Rows are points. The points of each table are mixes of a few directions, plus a little noise. Count the directions of each table, and those that both share. Where both have some left over, give the other angles between the two spaces (their principal angles), to ten degrees, smallest first.

First, 4 rows:
|   1 |  -1 |   1 |
| -63 |  18 | -35 |
|  -1 |   1 |  -1 |
|  63 | -17 |  35 |
Second, 6 rows:
|   3 |  -9 | -11 |
| -18 |  45 |  55 |
|  22 | -57 | -70 |
|  -6 |  15 |  18 |
|  -8 |  20 |  24 |
|   6 | -14 | -18 |
Directions: first 1, second 1, shared 0; angles 90

First (7 x 8):
|  15 | -15 |  24 | -46 |  24 |   2 | -88 |  -7 |
| -13 |  16 | -30 | -30 |  -9 | -42 |  64 | -37 |
|  -2 |   9 |   2 |  31 |  12 |  26 | -36 |  26 |
| -10 |   8 | -13 |  46 | -21 |   6 |  66 |  14 |
|  11 | -17 |  17 | -30 |   1 |  -5 | -22 | -10 |
| -16 |  26 | -22 |  71 |  -1 |  26 |  24 |  34 |
|  15 | -26 |  22 | -44 |  -6 | -14 |  -7 | -19 |
Second:
|  -1 |   0 |   1 |  17 |  -2 |  10 |   2 |  10 |
|   3 |  -5 |   6 |  -1 |  -2 |   2 |  -1 |   1 |
|  14 | -24 |  23 | -27 |  -7 |  -4 |  -8 |  -9 |
| -22 |  42 | -52 | -42 |  25 | -44 |   5 | -41 |
|  19 | -36 |  40 |  10 | -17 |  22 |  -7 |  18 |
|   6 | -13 |  26 |  95 | -19 |  61 |   6 |  64 |
| -19 |  35 | -45 | -51 |  23 | -46 |   3 | -44 |
Directions: first 3, second 2, shared 2

First (9 x 11):
| -25 |  43 | -33 |  12 |   1 |  26 |  -6 |  29 | -38 | -15 | -30 |
|   3 |  53 | -28 |  13 |   9 |  -2 |  28 |  44 | -26 | -18 | -14 |
| -41 | -44 | -43 | -59 |  31 | -16 | -20 |  14 |  16 | -18 | -48 |
| -15 |  -8 |  17 |  55 | -22 |  -3 |  12 | -13 | -15 |   0 |  21 |
| -10 |  25 |  26 |  -5 | -13 |  33 |  -4 | -15 |  -3 |  14 |  -6 |
| -35 |  49 |  31 |  11 | -16 |  26 |  36 |   2 | -11 |   3 | -17 |
|  35 | -13 | -25 |  34 |  -6 |   1 | -38 |  -3 | -21 |   1 |  27 |
|  88 | -86 |  43 |  -7 |   2 | -61 |  -5 | -48 |  66 |  26 |  79 |
|  -1 | -18 |  12 | -53 |  14 |  -4 |  -3 | -11 |  33 |   8 | -13 |
Second (8 x 11):
| -65 | -39 |  25 |  66 | -49 | -15 |  -3 | -48 | -48 |   0 |  15 |
|  61 |  -8 | -23 | -43 |  35 |  24 | -34 |  19 |  48 |   7 |   0 |
|  65 |  13 |   5 |  -9 |   3 | -22 |   1 |  -3 |   3 |  11 |  33 |
|   4 |  54 |  -1 |  38 | -31 |  60 | -42 | -10 | -55 |  12 |   4 |
| -61 | -32 |   4 |  16 |   0 | -26 |  35 |   3 |   6 | -17 | -17 |
| -18 |   3 | -25 |  -5 |  27 |  27 |   5 |  39 |  28 | -16 | -32 |
|  47 |  41 |  -8 |  -8 |  19 | -22 |  41 |  38 |  11 |  -7 |  10 |
| -31 | -34 |  24 | -55 |  -4 | -28 |  -4 | -38 |   7 |   9 | -14 |
Directions: first 5, second 5, shared 4; angles 60

First:
| -13 | -28 |   0 |  32 |  -1 |   3 |  22 | -13 |  27 |  37 |   3 |  21 | -15 | -41 |
|  13 |  40 |  32 | -29 |  -5 | -30 | -16 |  40 | -19 | -19 |  -1 |   4 | -11 |  14 |
|  13 | -30 | -37 |   5 |  -8 |  41 |  18 |  -6 |  -9 | -17 |   5 | -22 |  24 |  -4 |
|  60 | -26 |  11 | -25 | -13 |  17 |  28 |  21 |  -6 |  38 |   2 |   3 | -14 | -61 |
|  -4 |  -4 | -27 |  12 |  12 |  22 |  -4 | -23 |  -8 | -24 |   2 | -15 |  11 |  21 |
| -18 |   6 | -13 |  28 |   7 |   6 |   4 |   5 |  -5 | -29 |   9 |   7 |  -4 |   7 |
| -15 |  -6 |  30 | -31 |  -4 | -34 | -20 | -33 |  34 |  65 | -21 |   0 |   6 |   8 |
|  18 |  -9 | -30 |  -4 | -10 |  33 |  11 |  21 | -25 | -42 |   9 | -22 |  22 |   7 |
| -30 |  31 |   5 |  19 |  32 | -19 | -32 | -41 |   6 |  -8 |  -8 |   7 | -12 |  43 |
| -22 |  26 |  32 |  -8 |  -9 | -39 | -10 |  30 |   7 |   1 |  -2 |  17 | -10 |   8 |
Second, 9 rows:
|  12 |  -4 |   3 | -10 |  10 |  -5 | -11 | -10 |  -2 |   9 | -15 |  28 | -26 |   7 |
|   8 |  28 |  27 |  -1 |  19 | -17 | -10 | -20 |   4 |  21 |   2 | -10 | -11 |  -8 |
|   8 |  22 |  22 |  -1 |  16 | -14 |  -9 | -16 |   3 |  17 |   0 |  -5 | -11 |  -5 |
| -26 |  47 |  24 |  29 |  -6 |  -6 |  22 |   6 |   9 |  -4 |  46 | -95 |  63 | -30 |
|  26 | -29 | -10 | -25 |  14 |  -2 | -24 | -13 |  -7 |  12 | -39 |  78 | -60 |  23 |
| -14 | -31 | -32 |   4 | -25 |  22 |  16 |  27 |  -4 | -28 |   3 |   2 |  22 |   6 |
| -18 |  19 |   5 |  17 | -10 |   2 |  17 |  10 |   4 |  -9 |  27 | -54 |  42 | -15 |
|   4 | -22 | -16 |  -8 |  -5 |   8 |  -2 |   5 |  -4 |  -6 | -13 |  28 | -13 |  11 |
|  -1 | -30 | -23 |  -6 | -11 |  13 |   2 |  12 |  -5 | -13 | -11 |  27 |  -6 |  12 |
Directions: first 5, second 2, shared 1; angles 80

First:
|  -3 |  -5 |  -6 | -13 |   9 |  -5 |   7 |  -2 |   2 |   2 |   0 |  -1 |  -3 |  -7 |  -9 |  -6 |   7 |   8 | -10 |   1 |
|   3 |   3 |   3 |   6 |  -6 |   2 |  -4 |   2 |  -2 |  -1 |   1 |   1 |   3 |   3 |   5 |   2 |  -3 |  -3 |   6 |  -1 |
|   9 |  12 |  15 |  28 | -21 |  13 | -17 |   6 |  -5 |  -4 |   1 |   5 |   8 |  14 |  19 |  10 | -14 | -16 |  23 |  -2 |
| -29 | -40 | -48 | -95 |  72 | -39 |  55 | -19 |  19 |  14 |  -5 | -15 | -29 | -45 | -65 | -37 |  48 |  54 | -74 |   6 |
|   7 |   8 |  10 |  19 | -15 |   8 | -11 |   4 |  -5 |  -4 |   1 |   3 |   6 |  10 |  14 |   7 | -11 | -12 |  15 |  -2 |
|  13 |  16 |  19 |  37 | -27 |  16 | -22 |   6 |  -7 |  -5 |   3 |   6 |  11 |  17 |  26 |  14 | -19 | -21 |  29 |  -2 |
|  -4 |  -5 |  -5 | -12 |   7 |  -4 |   7 |  -2 |   2 |   2 |  -1 |  -2 |  -4 |  -6 |  -7 |  -5 |   6 |   6 |  -8 |   1 |
|   2 |   1 |   3 |   4 |  -4 |   3 |  -3 |   1 |  -2 |   0 |   0 |   1 |   2 |   3 |   4 |   2 |  -3 |  -2 |   4 |   0 |
|   6 |   8 |   9 |  19 | -13 |   8 | -11 |   4 |  -3 |  -2 |   1 |   2 |   6 |   9 |  13 |   6 | -10 | -11 |  15 |  -1 |
|   1 |   1 |   1 |   2 |  -2 |   1 |  -1 |   0 |   1 |   1 |   0 |   1 |   0 |   2 |   1 |   1 |  -2 |  -2 |   1 |   0 |
Second, 8 rows:
|   7 | -15 | -12 |   0 |  -3 |  20 |  11 |  -9 |   5 |  -4 | -36 | -13 |   6 | -11 |  23 |  -6 | -17 |  22 |   8 |  -1 |
|   9 |  11 |   5 | -11 |   7 |  -7 | -26 | -17 |  -6 |  18 |  23 |  15 |   3 |  -3 |  -6 |  14 |  12 | -18 |  -4 |  12 |
|   7 | -13 |  -4 |  -5 |  -1 |  12 |   4 | -30 |   0 |  -7 | -31 | -19 |  24 | -24 |  13 |  19 | -10 |  28 |   6 |  -5 |
| -20 |  -3 |   1 |  36 | -15 | -27 |  25 |  58 |  20 | -18 | -14 | -26 |  -6 |  31 | -26 | -11 |  10 |   1 |  -9 |   3 |
|  14 |  17 | -14 | -23 |   6 |  14 | -21 | -32 |  -9 |  17 |  20 |  18 | -14 |  -2 |  17 |   5 |   1 | -16 |   8 |  25 |
| -10 | -30 |  13 |  34 |  -7 | -11 |  23 |  63 |  16 |  -9 | -34 | -13 |   5 |  13 |  -8 | -34 |  -7 |  13 |  -9 | -26 |
|   2 |  14 |  12 | -13 |   9 |  -9 | -20 |  -8 | -13 |  13 |  39 |  24 |  -4 |   0 | -12 |   5 |  11 | -22 |  -6 |  -2 |
|  -9 |  19 |  -1 | -20 |   3 |   6 |   2 | -23 | -15 |  -9 |  33 |  15 | -14 |  -3 |  -3 |   8 |  -2 |  -8 |   5 |  -7 |
Directions: first 1, second 5, shared 0; angles 80

First, 9 rows:
| -44 |  29 |  -9 | -22 |   2 |  23 | -15 | -11 | -10 |  -9 |  34 | -23 |  12 | -25 |   1 | -40 |  32 |  57 | -16 | -39 |  32 |  60 | -80 | -28 |  -2 |   1 |  -4 |  31 |  23 |  58 | -23 | -19 |
| -13 |  13 | -40 | -26 | -14 | -32 |  32 |  40 |  -2 |  15 |  36 |   8 |   9 |   9 |  -7 |  -2 | -26 | -50 | -17 | -33 |   6 | -49 |  38 |  42 |  -1 | -10 | -40 | -14 |  31 |   8 |   7 |  25 |
|  -1 | -15 |  76 | -52 |  37 | -10 | -23 | -47 | -33 | -25 |  21 |  35 |  28 | -11 |  51 | -17 | -33 |   6 |  -6 | -44 | -19 |  35 | -72 | -44 | -11 | -20 |  26 |  56 |  -4 |  24 |  80 | -31 |
|  48 | -33 |  58 |  16 |  11 |  -1 | -13 | -27 |   1 |  -9 | -39 |  35 |  -8 |  24 |  24 |  35 | -42 | -23 |  22 |  26 | -36 | -33 |  43 |   1 |  -8 |   5 |  29 |  -6 | -39 | -62 |  42 |  -6 |
|  24 | -11 | -41 |  56 | -17 |   3 |  14 |  27 |  25 |  18 | -41 | -25 | -26 |   9 | -37 |  29 |  29 | -14 |  17 |  65 |  -5 | -26 |  63 |  20 |  13 |  14 |   0 | -45 | -16 | -36 | -49 |  22 |
|  -5 |  18 | -45 |  24 | -24 |   9 |  11 |  26 |  18 |  14 |  -4 | -20 | -14 |   8 | -27 |   5 |  15 |   2 |   0 |  14 |  16 | -20 |  37 |  28 |   2 |  12 | -18 | -29 |   5 | -10 | -50 |  16 |
| -14 |  -7 |  17 | -33 |  19 | -13 |  -2 | -10 | -20 | -10 |  21 |   6 |  20 | -17 |  16 | -17 |   1 |  -3 | -10 | -22 |  -2 |  27 | -50 | -27 |   1 | -18 |   5 |  30 |  12 |  37 |  35 | -12 |
|  20 |   4 |  29 |  33 |  -7 |  38 | -27 | -31 |  15 |  -7 | -35 |   5 | -21 |  15 |   6 |  14 |  -6 |  43 |  16 |  19 |  -1 |   2 |  16 |  -1 |  -9 |  26 |  22 | -10 | -31 | -42 | -24 | -11 |
| -14 |   1 | -46 |   4 |  -5 | -14 |  23 |  33 |   5 |  13 |   9 | -25 |   1 | -10 | -26 |  -5 |  30 | -20 |  -6 |  13 |   7 |   1 |   4 |   8 |  12 |  -8 | -17 | -11 |  18 |  23 | -21 |  15 |
Second, 10 rows:
|   7 |  -7 |  22 |  26 | -19 |  33 | -50 | -58 |  35 |   3 |  13 | -20 | -34 | -23 | -11 | -14 |  -2 |  34 |  21 |  24 |  36 |  49 | -72 | -49 | -19 |  36 |  35 |  29 | -21 |  28 |  61 | -56 |
|  41 |  -7 | -22 |  29 | -45 | -17 |   4 |  -7 |  45 |  25 | -13 | -12 | -21 |   7 | -13 |   1 | -35 | -47 |  23 |  41 |  30 | -10 |  12 |   4 | -15 |  33 |  26 | -18 | -21 | -10 |  59 | -19 |
| -14 |  -5 |  48 |   7 |  11 |  58 | -51 | -35 |   7 | -15 |  12 |   8 | -18 |   6 |   4 |   1 |  -7 |  46 |  -6 | -25 | -14 | -16 |   1 |  -5 | -14 |   0 | -14 |  21 | -13 | -16 | -18 |  -8 |
|   3 |   8 | -58 | -25 |   3 | -76 |  68 |  46 | -27 |  13 |  -8 | -11 |  40 | -19 |   3 | -10 |  26 | -49 |   2 |  19 |  18 |  44 | -31 | -10 |  25 | -11 |  19 | -15 |  27 |  43 |  17 |  10 |
|  13 |  -9 |  17 |   8 | -10 |  22 | -15 |   4 |  14 |   2 |  -4 |  15 | -10 |  32 |   5 |  11 | -39 | -16 |  -6 | -17 | -25 | -68 |  68 |  37 | -11 |  -6 | -22 | -12 | -15 | -49 | -19 |  20 |
|  -3 |   7 |  15 |  39 |  -4 |  48 | -34 | -20 |  16 |  -1 |  -8 |  10 | -41 |  15 | -22 |  37 |  -3 |  46 |   9 |  11 |  -5 | -41 |  55 |  28 |  -7 |  28 | -16 | -22 | -15 | -50 | -39 |   1 |
|  13 |  -5 |  -3 |   4 | -12 |  -5 |   1 |   0 |  12 |   6 |  -1 |  -3 |  -2 |   3 |   2 |  -3 | -16 | -18 |   5 |   6 |   6 |  -6 |   4 |   1 |  -5 |   3 |   5 |  -1 |  -7 |  -2 |  19 |  -4 |
| -13 |   0 |  11 | -18 |  20 |   4 |   8 |  18 | -21 | -10 |   2 |  15 |  15 |  12 |  13 |   3 |   1 |   2 | -17 | -30 | -29 | -26 |  30 |  21 |   7 | -26 | -25 |  -1 |   9 | -15 | -40 |  28 |
| -40 |  17 | -28 | -30 |  39 | -39 |  34 |  14 | -51 |  -9 |   9 | -15 |  35 | -46 |   1 | -12 |  74 |  34 |  -6 |   6 |  17 |  95 | -93 | -47 |  31 | -14 |  16 |  15 |  37 |  72 |  -8 | -11 |
|  -7 |   0 |  -5 | -37 |  20 | -26 |  35 |  41 | -32 |  -7 |  -1 |  13 |  37 |  12 |  21 |  -8 |  -1 | -30 | -22 | -34 | -31 | -21 |  25 |  21 |  13 | -41 | -23 |  -2 |  18 |   0 | -34 |  36 |
Directions: first 4, second 4, shared 1; angles 30, 40, 70

First:
| -46 | -14 |  32 | -18 |  37 |  64 | -45 | -67 |  -7 |  38 |  -7 |  -2 |  36 | -12 |  60 |  39 |  23 | -24 | -54 |  42 |  43 |  -8 | -50 |  17 |  38 | -84 |  74 |  30 | -20 | -30 | -31 | -29 |
|  44 | -10 |  39 |   4 | -35 |  20 |  12 |  -5 |  36 |  -1 |  17 |  15 |  42 |  10 |  26 | -33 |   2 |  -5 | -31 | -29 | -43 |  24 |  35 | -17 |  -8 |  -5 | -27 |  20 | -29 |  23 |  17 |   6 |
|  24 |  17 |  37 | -30 |   4 | -15 |  -9 |   5 |  -2 | -15 |  -6 | -22 |  30 |  28 | -25 |  11 | -41 |  35 | -24 | -22 | -13 |  61 |  28 | -13 |  -2 |  14 | -38 | -30 |  33 |  22 |  33 | -10 |
|  61 |  57 |  11 |  -7 | -12 |  16 |  73 |  20 |  10 |  26 | -56 |  40 |  -8 | -17 |  42 | -10 |   7 |   8 | -39 | -43 |   0 |  29 |  48 |  51 |   8 | -78 | -49 | -25 |  17 |  27 |  21 | -46 |
| -16 | -10 |   6 |   6 |  29 |  -5 | -50 | -21 | -29 |   9 | -21 | -29 |  -7 | -19 | -20 |  21 |  -3 |   1 | -11 |  28 |  16 | -22 | -12 |  36 |   2 |  -4 |  32 | -27 |  -4 |  -6 | -26 | -35 |
| -49 | -15 | -72 |  32 |  20 | -14 | -10 |   6 | -32 |   8 |  -7 |  -3 | -67 | -38 | -16 |   9 |  31 | -30 |  58 |  46 |  35 | -85 | -47 |  29 |  -3 |  14 |  52 |   3 | -12 | -32 | -48 |   4 |
| -46 | -18 | -45 |   1 |  -9 |  -5 |  18 |  13 |  11 | -16 |  43 |  15 | -23 |  14 |  -1 |  -7 |  15 | -17 |  53 |  11 |  12 | -25 | -48 | -55 |   1 |  32 |  20 |  45 |  -1 | -28 |  -5 |  61 |
| -47 | -23 | -17 |  -4 |  11 |   6 | -21 | -18 |  -2 |  -6 |  30 |  -8 |   0 |   9 |  -2 |  13 |   8 | -12 |  23 |  29 |  19 | -18 | -46 | -31 |   8 |  17 |  41 |  29 |  -5 | -27 | -13 |  31 |
|  39 |  16 |  16 |   2 | -18 |  -6 |  22 |  14 |  11 |   0 | -16 |   7 |   7 |  -1 |   0 | -16 |  -8 |  12 | -17 | -28 | -23 |  20 |  38 |  13 | -11 |  -6 | -39 | -16 |   2 |  21 |  16 | -14 |
|  41 |   4 |  -8 |  10 | -30 | -62 |  14 |  52 |   4 | -42 |  18 | -17 | -10 |  23 | -72 | -30 | -36 |  32 |  41 | -37 | -48 |  21 |  47 | -29 | -35 |  95 | -64 | -28 |  19 |  27 |  31 |  28 |
Second (8 x 32):
|  32 |  33 |  32 | -29 | -15 |  23 |  49 |   2 |  23 |   4 | -12 |  28 |  30 |  18 |  43 |  -4 | -10 |  13 | -40 | -39 |  -4 |  59 |  26 |  -8 |  16 | -48 | -36 |   5 |  21 |  23 |  36 |  -5 |
|  -5 | -66 |  22 |  28 |  -7 | -40 | -72 | -21 | -27 | -32 |  29 | -50 |  17 |   0 | -46 | -13 | -24 |   3 |  16 |  19 | -30 | -30 |  -5 |  -4 | -16 |  90 |  38 | -17 | -25 |  21 | -30 |   4 |
| -13 |  27 | -37 |  12 |  31 |  33 | -20 |   9 |  17 |  41 | -19 |   8 | -32 | -20 | -18 |  15 |  33 | -22 |   4 |  30 |  11 | -30 |   4 |  17 | -11 | -39 | -15 |   9 | -22 | -47 |  -6 | -11 |
|  54 |   6 |  25 |   6 | -27 | -37 |  41 |  10 | -24 | -22 | -32 |   2 |   2 | -11 |   9 | -20 | -27 |  26 | -13 | -41 | -14 |  16 |  39 |  40 |  -3 |  11 | -16 | -44 |  22 |  60 |   2 | -33 |
|  15 |  39 |  -3 | -31 |   2 | -31 |  28 |  38 |   4 | -22 |  -4 |  -6 |  -1 |  34 | -36 |  10 | -36 |  38 |  10 | -31 |  -1 |  59 |  21 | -29 |  -4 |  25 | -58 | -25 |  55 |   9 |  45 |  14 |
|  15 | -19 |  10 |  10 | -17 | -21 | -24 |  14 |  13 | -21 |  30 | -19 |  14 |  19 | -42 | -21 | -16 |   8 |  17 |  -7 | -40 |  10 |  21 | -32 | -24 |  62 | -30 |   1 | -12 |   8 |  15 |  25 |
| -43 |  16 | -71 |  18 |  10 |  41 |  42 |   5 |  13 |  37 |  -6 |  48 | -56 | -37 |  44 |   3 |  63 | -50 |  30 |  28 |  40 | -66 | -43 |  17 |  11 | -64 |  33 |  45 | -26 | -49 | -27 |  11 |
| -51 | -36 |  19 | -10 |  24 |  35 | -40 | -58 | -16 |  11 |  10 |  -8 |  25 |  -5 |  46 |  27 |  14 | -19 | -23 |  39 |  35 | -20 | -59 |   2 |  32 | -39 |  85 |  29 | -16 | -19 | -37 |  -4 |
Directions: first 5, second 6, shared 5
